Rows are points. To make a cloud, some directions were put in groups of two or more. Within a group, all points are equally far from the middle, so they leave a hole (a ring in 2 directions, a hollow ball in 3). The other directions are filled evenly. Then the cloud was stretched, turned, moved and blurred a little. Count the holes, and give their numbers of directions, smallest first.

Cloud (22 x 3):
[[-0.6  4.1 -0.5]
 [ 0.2  7.0 -0.3]
 [ 4.4  5.3  1.2]
 [ 3.6 -0.6  1.1]
 [ 2.9  2.0 -4.6]
 [-1.7 -8.8 -3.4]
 [-0.8 -1.9 -2.8]
 [ 6.0  1.9  0.4]
 [ 4.5  5.4 -0.3]
 [ 0.2 -2.7  2.7]
 [-3.8 -7.7 -3.7]
 [ 3.4  2.8  7.1]
 [-2.3 -0.8 -2.3]
 [-2.4 -8.7 -4.7]
 [ 6.4  4.2  4.4]
 [ 6.9  2.7  2.2]
 [ 6.2  0.9  5.1]
 [-2.1  4.1  1.3]
 [ 5.5  2.0  0.8]
 [ 4.2 -3.5 -0.9]
 [-1.6  2.9 -0.2]
 [-0.9  6.6  1.0]]
Holes: 0

Cloud, 29 rows:
[[ 2.3 -0.8 -3.6  2.8]
 [ 3.2 -0.7  3.4  6.8]
 [ 0.1 -4.5  5.4  6.0]
 [ 1.7 -4.0  2.4 -5.3]
 [ 3.2  0.0 -0.2  6.9]
 [ 2.5 -0.7  7.5 -4.7]
 [-0.4  3.5  1.4  1.4]
 [-5.1 -7.8  2.8  0.0]
 [ 5.8 -0.9  0.0 -5.9]
 [-1.0 -1.6 -4.3 -0.9]
 [ 5.2  5.2  0.1 -0.4]
 [-0.4 -1.0 -0.9  7.7]
 [-6.8 -4.8  2.4  7.2]
 [ 1.2 -2.4  6.3 -5.1]
 [-1.6 -1.3 -4.2  5.4]
 [-4.7 -5.3  4.3 -1.5]
 [ 1.8  1.3  6.5 -0.7]
 [-1.3  1.9 -4.2 -2.8]
 [-2.1 -1.9  3.3 -8.8]
 [ 4.3  1.0  0.0 -8.8]
 [-3.1 -2.7  3.3  6.0]
 [ 4.4  1.0 -2.7 -1.2]
 [ 4.8  0.9 -2.0 -3.9]
 [ 4.5  3.2  5.6  0.6]
 [-4.2 -5.8  2.6 -3.5]
 [-2.2 -4.2 -2.2 -3.7]
 [ 0.4 -6.9  3.5 -1.2]
 [-3.0  2.2 -4.0  0.4]
 [-1.8 -1.3  1.6  6.8]]
Holes: 1 (2)

Cloud (49 x 6):
[[-4.4 -2.1  4.5  1.3 -2.7  7.7]
 [ 5.2 -2.3  8.1 -0.7 -4.2  5.6]
 [-3.7  0.7  6.2  4.1 -1.2  5.3]
 [ 9.0 -1.0  5.5 -0.6 -4.2 -2.0]
 [ 3.2  2.3 10.1 -1.9 -1.8  3.4]
 [ 1.8 -4.8  5.6 -2.5 -5.0 -3.7]
 [-8.6 -4.4 -0.8  0.0  4.0 -2.4]
 [-2.8  4.9 -1.1 -0.8  2.2 -2.3]
 [ 1.0 -5.8  4.3 -4.3 -0.5 -1.7]
 [ 4.9  0.2  2.9 -3.2 -0.2  5.9]
 [-5.1 -3.2  4.4  0.3  1.3  4.6]
 [ 3.6 -5.6  1.9 -3.2  0.2  4.1]
 [ 0.8 -0.8 -0.6  3.2  4.4 -0.2]
 [ 3.0 -1.7  3.7 -4.9 -1.5  5.2]
 [-4.9  3.6  4.4  0.2  2.1 -2.4]
 [-1.3 -0.3 -0.1  0.2  0.4  8.0]
 [ 2.0 -0.5  6.4  4.9  1.7 -0.7]
 [-1.6 -3.9  3.4  0.6  0.0 -5.3]
 [ 7.7  1.2  2.1  1.1 -2.5  1.3]
 [-1.8 -4.7 -2.2 -0.5 -7.1 -0.1]
 [-6.0  0.1  1.0  0.4  2.1  6.8]
 [ 2.1 -7.3  5.7  0.9 -2.1  2.9]
 [-5.1 -6.2 -3.5 -4.6 -1.5 -6.6]
 [ 4.6 -0.1  7.7 -4.0 -3.5  2.2]
 [ 0.6 -4.4  7.3 -0.6 -1.6  0.1]
 [ 1.1 -2.7  6.8  2.6  0.5  5.2]
 [-6.8 -3.0  2.5 -2.9 -0.4 -3.8]
 [ 4.5  1.6  0.5  1.9 -0.3 -3.3]
 [ 2.7 -9.2  3.5  2.6 -2.8  2.8]
 [-5.1 -3.6  1.9  3.1 -0.1 -3.5]
 [-0.7 -5.3 -0.4 -1.3 -8.9  1.7]
 [-1.2  1.0  1.2 -7.9 -0.7  0.8]
 [-0.3 -6.7  1.8 -2.5 -0.8  7.5]
 [-1.0 -4.9  4.2  1.6 -5.0  9.7]
 [ 0.8  0.0  7.1 -2.1 -4.0 -4.4]
 [ 1.1  2.0  0.8  2.7  6.4  4.0]
 [ 0.7 -3.7 -1.2 -0.5 -6.6 -0.2]
 [-3.4 -5.2  3.3 -4.4  1.1 -3.4]
 [-6.4 -1.6  1.7  2.4  2.1 -1.7]
 [ 6.4 -3.8  3.9 -2.7 -2.1 -1.3]
 [-4.3 -4.8 -4.9  2.7 -0.4  2.6]
 [-1.9  5.7  4.4  2.0 -2.7  2.2]
 [ 1.8  3.8  8.3 -1.2 -6.4  0.3]
 [ 1.6  0.9  9.8 -1.5 -1.5  0.2]
 [-3.3  1.4  1.8 -0.7  5.3 -6.0]
 [-3.2 -2.8  2.1  0.6  2.5  7.9]
 [-2.7 -2.6  6.4 -0.9 -6.9 -1.7]
 [-1.5  3.2  0.0  3.1  5.8  3.3]
 [-3.4 -6.3  1.1 -9.1  0.0 -0.7]]
Holes: 1 (4)

Cloud (108 x 9):
[[  1.8   2.2   6.0  -3.9   0.2  -1.3  -5.4   1.3  -6.5]
 [  4.3  -1.6  -1.2  -5.3   1.7   2.7  -1.8  -4.0  -7.0]
 [ -4.9  -1.1  -5.0   0.0   1.8  -1.9  -1.5  -3.7   5.0]
 [  2.2   9.8  -1.2  -4.0  -4.3  -1.7   1.7  -2.3  -0.6]
 [  0.8   3.0   1.4   0.1   1.1  -2.4   7.6  -4.4   7.6]
 [ -2.9  -1.4   2.1  -1.6   7.2  -3.4   0.0  -1.8   3.4]
 [  1.7  -5.0   1.0  -3.7  -3.2  -1.4  -3.9  -0.6   1.8]
 [  4.6   3.5   1.2  -3.1   0.8   8.4  -1.2  -1.9   1.3]
 [ -1.1  -0.7   0.1   0.2  -5.1   3.4  -0.1   5.5   1.2]
 [ -0.6  -2.2  -0.9  -3.5   2.1  -5.6  -1.6  -2.8  -4.3]
 [  6.0   2.2   0.6  -5.4   1.6   4.1  -2.5  -2.5  -6.9]
 [  2.9   7.2   1.6  -3.4  -0.4  -2.8   2.8   3.4   5.3]
 [  5.3  -2.0  -4.2  -1.4  -2.5  -3.7  -6.7  -1.5   0.1]
 [ -3.0  -6.1   2.0   0.8  -4.0   3.6  -1.8  -2.5  -4.0]
 [  0.9  -6.2  -6.2   2.3   2.1   1.0  -3.2  -2.0   2.7]
 [ -2.4   0.0   0.0   4.0  -4.3  -0.9   2.3  -1.7   5.5]
 [  0.0  -0.5   2.6   3.4   6.6  -0.9   6.5  -0.7  -2.7]
 [  2.3   4.5   0.6  -9.3   5.0  -2.8   3.5   1.0  -3.0]
 [ -5.2  -0.1   1.5  -1.3   3.9   2.6   3.6  -4.2   0.8]
 [ -0.7  -6.3  -4.3  -2.8  -0.6   5.8  -3.8  -3.7  -1.3]
 [  4.8   4.7  -1.2   5.9   5.7  -5.9   2.2  -0.8   2.1]
 [ -1.6   3.1  -2.7   0.0  -2.6   6.6   2.0   0.3  -1.7]
 [  2.7   2.2  -4.9   2.8   8.1  -8.3  -1.1   1.2   3.4]
 [  0.0   7.7  -2.3  -0.1  -4.0   3.0  -2.2   1.0  -5.3]
 [  1.9  -2.1  -2.1  -3.2  -1.0   0.2  -6.6   8.5  -3.1]
 [ -0.5   4.2  -4.5  -4.4   6.6   2.6  -5.1   0.8  -3.3]
 [ -1.0   3.1  -2.0  -4.8  -2.8  -3.8   2.4   5.2  -7.9]
 [  7.6   3.7   3.9  -1.4   3.3  -2.3  -3.1   2.6   0.3]
 [  1.6   4.0  -0.4   0.4   7.8  -7.3   6.2   0.0   8.0]
 [  3.8  -4.5   3.4  -9.1   3.0  -1.7  -3.6   2.1  -0.3]
 [  2.0  -1.5   7.2  -3.0   0.0   4.8  -0.6  -2.9  -6.8]
 [  2.4   5.5   6.9  -2.5   1.8  -1.6   2.0  -4.2   3.0]
 [  2.9  -3.7   2.0  -6.7  -5.2   4.9  -1.4   1.7  -0.5]
 [  1.5  -6.0  -3.9  -2.0  -5.1   0.4  -6.5   0.5  -5.1]
 [  2.2   8.6  -0.6  -4.6   2.1  -7.0   3.0   4.1   1.0]
 [ -0.9   2.1   5.9   3.4   0.5  -0.9  -1.6   1.1   1.3]
 [  7.3  -0.9   0.9  -1.7  -0.9  -3.1  -2.1  -2.8   2.8]
 [  2.3   2.0  -3.7  -3.3   2.5  -6.7  -3.9  -3.5  -2.9]
 [  3.2   5.6  -5.3   1.6   2.0  -3.5   5.3  -0.1  -1.6]
 [ -3.1   2.8   1.2   7.9  -3.7  -3.4   4.1   2.0  -1.8]
 [  5.4   0.2   5.2  -3.6   2.8  -4.1  -0.7   1.0   4.8]
 [  6.1  -3.9   1.3  -4.2   2.6  -1.0   3.7  -2.3   4.1]
 [  4.6  10.2   0.0  -5.1   7.8  -1.7  -0.2   0.2   2.2]
 [ -6.9  -0.4  -1.1   2.4  -0.2   1.9  -1.9  -1.1   0.7]
 [  4.3  -5.5  -2.6  -2.2  -4.4  -1.6  -4.4   0.0  -4.3]
 [  7.6  -2.4  -0.6   1.2   0.3   3.4  -0.7  -3.3   0.7]
 [  1.9   6.1   1.8  -4.8  -2.8  -4.0   2.5   3.5   3.0]
 [ -5.6   1.2   1.2   4.7   0.6  -3.0   4.6   0.6   3.8]
 [  5.9  10.7  -0.2  -3.7   4.1  -1.2  -1.8  -3.6  -2.2]
 [ -2.3  -0.2  -2.6   7.1   1.7  -3.8   5.3   1.4  -1.2]
 [  4.1  -1.2   0.9  -3.3   3.5   8.2  -0.1  -4.8   0.0]
 [  1.9   1.7  -2.2   0.0   7.2  -5.1   6.7   3.9  -0.1]
 [  4.1   6.4  -1.7   5.2   3.8  -4.9   3.6  -6.2   9.0]
 [ -1.7   2.1  -0.9  -4.9   8.5  -2.3  -3.9  -5.7   4.4]
 [  0.3   7.8  -1.9  -1.3  -2.9   4.2   5.4  -6.2  -0.8]
 [  0.6   2.9  -2.0   4.5  -5.4   4.8   3.4  -4.4   3.1]
 [ -0.4   9.3  -4.4  -5.0   2.6   2.4   3.4  -4.0   0.0]
 [  0.6   1.7   1.8   2.0   3.6   3.4   8.4  -2.9  -0.2]
 [  4.3   5.8  -0.2  -5.3   8.7  -6.1  -0.7   0.5   5.9]
 [ -2.4   4.1  -3.2  -9.8   1.2  -0.8  -4.5  -0.5  -2.0]
 [  3.4   1.5   0.3  -1.8   0.2   4.0  -7.6   3.7  -1.6]
 [  2.2   7.0   3.5  -0.4   4.9  -2.7  10.4  -2.5   4.7]
 [  0.6   1.0   3.2  -5.4  -3.8  -5.3  -1.5   2.3   0.3]
 [  0.6   3.4  -4.3   2.2  -1.2  -4.5   5.1  -6.4   5.7]
 [  5.1   0.3   0.0  -1.5  -0.8   5.0   2.3   0.7   4.5]
 [  0.9   5.4   2.7  -3.8   6.1   0.4  -1.5  -9.0  -1.8]
 [  2.1   0.6  -8.9   0.0   4.1  -4.6  -3.9   1.9  -1.5]
 [ -0.4  -0.6  -0.9  -3.7  -2.5  -3.4  -4.1   8.3   0.6]
 [  1.8  -4.5  -0.8  -6.5  -6.5   3.3  -2.3   5.9  -7.3]
 [  4.6   2.3   2.0  -6.3  -2.1  -5.9   3.7   0.6   1.7]
 [  0.0   5.9   1.9  -6.2  -3.6   0.6   0.3   2.7   1.3]
 [  0.4   4.4   0.1  -5.0   4.7  -6.2   5.8   0.2  -4.0]
 [  1.0   2.3   0.9  -8.6  -2.3  -3.4  -2.1   6.2  -1.0]
 [ -2.6   2.5   0.8   5.9   5.7  -1.1  -0.6  -3.4   3.2]
 [  2.2  -0.4  -1.2  -9.8   7.5  -1.4  -4.0  -2.5   1.3]
 [  0.0  -3.9   2.5  -2.5 -10.3   4.4  -1.3   4.0  -6.4]
 [  0.9   4.2  -4.0   7.0   1.4  -4.4   7.3  -3.3   6.3]
 [  2.8   5.4   4.0   0.2   3.6   1.2   5.7   3.0   4.5]
 [  4.0  -0.4   3.3   3.8   0.9  -0.5   3.2   1.7   7.1]
 [  1.9   9.7  -3.4  -5.4   3.3  -4.2  -5.9   0.6  -1.6]
 [  1.6   2.2  -5.7   5.5  -2.6   2.9   2.9  -1.2   3.7]
 [  3.0  -2.0   0.8  -2.5   0.4   6.5  -6.1  -0.1   2.3]
 [  3.7  -0.9  -0.7   3.1  -3.5   2.3  -5.4   2.9   0.1]
 [ -2.2   4.0  -1.3  -5.3   2.7   2.5   1.7   2.9  -0.1]
 [  5.4  10.3  -2.5  -0.2  -0.6  -3.0   0.3   0.9  -0.6]
 [  0.1   1.6   1.1   3.7  -1.3   1.7  10.3  -0.9  -1.6]
 [ -3.2  -0.9   2.2  -3.0  -8.6   3.4   1.8   1.6  -2.5]
 [  1.5  -4.7  -2.8   2.6   5.6   1.8  -3.3  -1.2  -0.2]
 [ -3.9   4.1   0.2  -4.4  -2.3  -1.9  -0.6   2.3  -9.1]
 [  3.1  -7.5   1.6   0.5   1.2   0.6  -3.1   5.6   0.8]
 [ -1.6   4.3   0.8   0.0   5.5   4.4   5.2  -6.0  -0.7]
 [  2.2   1.3   3.8   2.7  -7.9   0.8   1.6  -1.7  -2.7]
 [  8.9  -3.6   2.0  -2.8   0.1   1.5  -1.6   3.1  -3.1]
 [  2.8   0.7  -7.5  -3.9   1.0  -5.1  -2.3   2.9   4.7]
 [  4.7   0.4  -2.8  -4.4   8.1  -1.9  -0.1   2.0   6.4]
 [  3.3   1.9   5.9   3.1   2.6  -1.5   4.7  -4.8  -1.2]
 [  2.2  10.5   2.0   2.8   1.6   1.2   2.1  -4.6   6.1]
 [  8.4   0.2   1.1  -2.4   2.3  -1.2   7.3   0.8   2.8]
 [  6.6  -0.6  -2.7  -4.5   1.3   4.9   1.7  -1.8  -0.2]
 [  6.3  -5.3   1.4  -1.7   5.8  -4.7   1.1  -0.1  -0.8]
 [ -0.1  -4.8   5.3  -0.3  -2.5   3.5  -3.2  -2.4  -5.1]
 [  2.6  -3.0   0.3 -10.3  -0.7   1.5  -2.3  -2.5  -2.2]
 [  7.4  -4.7  -1.8  -5.7  -1.0   0.1  -2.4   4.9  -4.0]
 [ -1.3   3.0  -0.8   2.6  -1.3  -5.7   0.4  -2.7  -4.6]
 [ -1.0   1.1   2.4  -2.6  10.0  -2.6   0.6   2.7   1.6]
 [  3.9   7.0   2.8  -0.4   0.8  -5.0   9.0  -3.3   3.6]
 [  3.8  -3.7  -6.1  -5.4   1.4   2.1  -9.4   2.0  -2.3]
 [  1.1  -2.3  -0.8   2.5   6.6  -1.5   6.9   1.8   0.4]]
Holes: 1 (8)
